Each row is a point. To make a cloud, some directions were put in groups of two or more. Within a group, all points are equally far from the middle, so they leave a hole (a ring in 2 directions, a hollow ball in 3). The other directions are filled evenly. Then the cloud was stretched, turned, moved and blurred a little. Count the holes, and give their numbers of directions, smallest first.

Cloud (15 x 2):
[[ 0.67  2.08]
 [ 1.52 -4.15]
 [ 1.88 -2.78]
 [-0.55 -3.81]
 [-2.42  0.99]
 [ 1.27 -3.36]
 [-3.75 -2.70]
 [-3.70  3.35]
 [ 1.70  2.15]
 [ 0.22 -0.62]
 [ 1.42 -0.57]
 [ 0.55  1.12]
 [-0.58  1.12]
 [ 1.72 -0.18]
 [-2.19 -0.19]]
Holes: 0

Cloud (22 x 3):
[[-1.06  0.15  3.46]
 [-0.30 -1.36 -0.01]
 [ 2.28  2.31  0.63]
 [ 1.13 -3.17 -0.10]
 [ 1.36  4.38 -1.46]
 [ 1.41  3.52  0.19]
 [ 0.83  3.62 -0.26]
 [-0.17  4.01  0.89]
 [ 0.53  0.73  2.10]
 [ 1.25  0.98  2.54]
 [-2.92  1.99  0.33]
 [-0.69 -2.86 -0.12]
 [-1.47  3.92 -1.11]
 [-1.28  4.94 -0.42]
 [ 1.31  3.35  1.56]
 [ 2.20 -0.68  1.34]
 [ 0.13 -1.50 -3.03]
 [ 0.86  0.50  3.35]
 [ 0.79  2.49  4.37]
 [ 2.52  2.71 -3.31]
 [ 2.76  0.20  1.31]
 [-1.12 -2.25  2.08]]
Holes: 0

Cloud (20 x 3):
[[-0.49  2.04  2.21]
 [-2.05 -3.07  1.95]
 [ 1.05 -3.18 -2.59]
 [ 2.41  0.53 -2.83]
 [ 1.48  4.47 -0.20]
 [ 1.45  3.18 -3.46]
 [-2.96  1.10  1.68]
 [ 1.66  0.94  1.40]
 [-1.29 -1.63 -1.82]
 [ 0.02 -0.74 -2.92]
 [-2.56 -0.50  1.94]
 [-1.12 -2.04  2.91]
 [-1.81  3.58  2.08]
 [-2.96  1.17 -1.24]
 [-0.36  2.01 -3.51]
 [-0.83  0.18  2.68]
 [ 3.29 -0.30 -0.43]
 [ 1.53  3.96  0.06]
 [ 2.52  1.99 -2.37]
 [-0.05 -1.38 -2.71]]
Holes: 1 (2)

Cloud (29 x 4):
[[ 2.77  3.49 -0.35 -0.50]
 [ 2.34 -1.92 -0.50 -1.21]
 [ 4.27  2.28  1.42  0.77]
 [ 0.48 -2.68  3.75 -1.99]
 [ 3.48  0.24  1.36 -1.34]
 [-1.79  1.92  1.06 -3.87]
 [ 2.20 -0.56  2.60  1.64]
 [-2.21  1.61 -0.08 -0.71]
 [ 2.38  0.26 -3.20 -0.14]
 [-2.31  2.49 -2.80 -2.81]
 [ 4.06 -1.11  1.84 -0.06]
 [ 4.25  1.10  0.06  1.73]
 [ 2.43 -2.32  2.47  1.77]
 [ 1.88 -3.70  3.73 -0.09]
 [-2.17  0.71  2.93 -3.08]
 [ 0.10 -1.42  2.05 -2.52]
 [ 2.70 -1.89 -0.42 -0.99]
 [ 3.18 -2.24  1.12  0.41]
 [ 1.17  2.83  1.83  1.60]
 [-2.46  0.48 -0.53 -2.88]
 [ 0.81  4.35 -1.64  0.65]
 [ 2.13  1.44 -0.34  2.45]
 [ 4.79  0.67 -0.48  1.33]
 [-0.73  2.93  0.18 -2.32]
 [ 3.27 -0.50  0.06  2.82]
 [ 4.04  1.49  0.59 -0.68]
 [-0.46  0.71  0.15 -2.61]
 [ 1.29 -0.92 -0.10  3.24]
 [ 1.90  3.77 -1.76 -0.32]]
Holes: 0

Cloud (52 x 6):
[[-1.11  1.15 -3.28  1.39 -1.31 -1.22]
 [-1.17 -3.99  0.95  2.22  0.83  3.65]
 [ 2.39 -1.06 -1.15  1.11 -2.49  1.34]
 [ 2.74  1.05  0.01  3.52 -2.70  0.01]
 [ 1.07  1.58 -1.67 -1.16 -4.66  0.01]
 [ 0.52 -1.16  2.19 -0.10  2.29  0.88]
 [ 2.71  0.94 -3.74 -0.02 -2.67  2.69]
 [-0.01 -0.43 -1.67  1.26  0.98 -1.08]
 [ 3.32 -0.10 -0.98  0.73  3.70  1.84]
 [ 3.01  2.10  2.66 -1.50 -1.75  0.31]
 [ 1.11  1.08  1.33  0.52 -1.80  0.30]
 [ 2.80  0.64  1.95  0.28 -1.94  1.97]
 [-1.45 -1.60 -4.07 -0.14  0.14 -1.29]
 [ 1.05 -2.28 -1.10  1.10 -3.14 -0.47]
 [-2.97  1.51 -0.73  4.34 -0.26 -0.83]
 [ 0.72  1.27 -0.13  0.91 -3.95  0.71]
 [ 0.81 -3.84 -1.81 -3.09  0.66  3.37]
 [-2.23  1.71 -2.98 -0.22  0.74 -1.74]
 [ 1.79 -1.45 -2.35  1.14 -4.17  4.38]
 [-0.55 -0.24 -1.24  0.76 -2.09 -2.80]
 [ 4.13  0.77 -2.02 -0.84  2.20  3.58]
 [ 1.91 -0.08  0.88  1.22 -1.79  4.91]
 [-1.62 -2.06 -2.46 -1.17 -2.97 -0.73]
 [ 3.32 -2.62  0.18 -2.74 -2.76  1.58]
 [ 0.18  2.65 -1.00 -1.50 -2.87  1.73]
 [-0.11 -3.21 -1.71 -2.75  0.19 -3.83]
 [-2.90 -2.03 -1.81  2.45 -4.59 -0.07]
 [ 0.23 -1.75 -1.63 -2.69 -3.47  4.00]
 [-4.24 -3.81 -1.36 -0.20 -3.47 -0.20]
 [-0.95  0.95 -1.64  2.80 -1.07 -2.26]
 [ 3.35 -1.39 -0.52  1.93 -2.89  0.28]
 [ 2.04 -2.11 -0.80 -2.66 -2.35  1.61]
 [ 0.44 -0.82 -2.83  1.93 -2.24 -0.82]
 [ 3.50 -0.89 -3.84  0.84 -1.77 -0.86]
 [ 3.53 -2.32  0.99 -1.29 -5.17  2.50]
 [ 0.66 -1.40 -0.96  2.40 -1.31  3.09]
 [ 3.41  0.54  1.18 -2.16  1.24  1.19]
 [ 1.16 -3.22 -2.57 -4.34  2.13  1.71]
 [-2.02 -2.90  0.80 -1.07 -2.30 -2.35]
 [-0.28 -2.73 -2.37 -4.12  2.51  1.67]
 [-0.12 -0.77 -1.69 -1.73 -3.13 -1.79]
 [ 3.28  0.97  0.73  3.37 -2.09 -0.77]
 [-1.35 -1.14 -0.26  1.49  2.67  0.27]
 [-4.08 -2.40 -2.67 -2.54 -0.73 -0.05]
 [ 2.10  0.74 -4.43  1.36 -1.24  1.66]
 [-0.90 -0.26 -1.43  1.53  3.37  0.16]
 [ 0.77 -4.81  0.84 -0.77  1.69  0.72]
 [ 2.25 -1.64  2.34  1.03  0.77  0.61]
 [ 0.29  0.21  1.07  0.97  0.67  1.85]
 [-2.75  1.18 -1.64 -0.11 -5.43 -0.76]
 [ 0.78  0.71 -2.13  0.21 -2.08 -2.84]
 [-2.95 -2.93 -1.69 -3.12 -3.82  2.23]]
Holes: 0
